Every row gives one point. To make a cloud, some directions were put in groups of two or more. Within a group, all points are equally far from the middle, so they leave a hole (a ring in 2 directions, a hollow ball in 3). The other directions are filled evenly. Then the cloud was stretched, turned, moved and blurred a little. Count the holes, and give their numbers of directions, smallest first.

Cloud, 14 rows:
[[ 2.9  1.9]
 [ 1.3 -5.2]
 [ 3.9  1.1]
 [ 4.3 -3.7]
 [-3.6 -1.6]
 [-2.2 -4.3]
 [-3.2 -3.1]
 [-2.7  0.9]
 [ 2.4 -5.0]
 [ 3.2  1.8]
 [-2.8 -3.6]
 [-3.4 -2.6]
 [-3.5 -0.7]
 [-3.4 -0.1]]
Holes: 1 (2)

Cloud (22 x 3):
[[-1.8  4.5 -1.7]
 [-2.9 -4.0 -0.5]
 [-4.0  0.0  3.8]
 [ 2.9 -1.5 -2.5]
 [-4.9  0.1 -0.2]
 [-3.5 -2.4 -2.4]
 [ 0.0 -3.4 -2.7]
 [-3.5  1.9  3.9]
 [ 2.9  5.0  0.5]
 [-1.2  1.8  5.4]
 [ 4.2  0.9 -1.8]
 [-4.3 -2.4  2.0]
 [ 2.1  5.2  2.3]
 [ 4.0  3.4 -1.0]
 [ 1.7  5.0 -1.8]
 [-1.0  4.9 -1.6]
 [ 0.5 -4.3 -0.1]
 [ 3.0  4.9  1.6]
 [-1.4 -0.6  5.6]
 [ 1.5  1.6  5.4]
 [ 0.8  5.3 -1.3]
 [-4.4 -2.4  2.3]]
Holes: 1 (3)

Cloud:
[[-6.4 -2.9  3.5  0.7]
 [ 3.8  1.1  2.7 -1.6]
 [-3.4  1.2 -2.6 -6.4]
 [-0.3  1.8 -5.3  1.4]
 [-5.0  4.6  3.8 -0.9]
 [-2.7  1.7 -0.5 -1.4]
 [ 2.1 -2.0  0.1  2.5]
 [-2.5 -1.4  0.9 -3.5]
 [-6.0  2.2  2.3 -0.8]
 [ 0.7  4.2  1.1  2.3]
 [-6.1 -4.8  2.3 -2.5]
 [ 3.6 -0.9 -0.2 -3.3]
 [-4.5  0.9 -4.6  0.3]
 [ 1.6 -4.6 -3.7  4.3]
 [-2.9  3.4 -4.5  5.5]
 [-0.6  2.1 -2.4  3.4]
 [-4.5  2.8  0.6  1.7]
 [-4.0  1.2  1.9 -2.6]
 [ 0.1  1.7 -0.3 -1.6]
 [-5.9  3.9 -1.7  2.7]
 [ 0.6 -3.6  2.6 -2.3]
 [-3.7  3.7 -2.2  1.7]
 [ 1.0  0.0 -0.2 -2.8]
 [ 0.2  5.2 -0.3 -2.3]
 [-4.3  3.4 -4.6 -0.6]
 [-2.1  1.6  5.4  3.3]
 [-7.1 -1.0 -0.5  1.1]
 [-1.5  1.7 -2.4 -4.9]
 [-0.5  3.4  3.3 -1.7]
 [-0.8  1.8  3.7 -4.7]]
Holes: 0
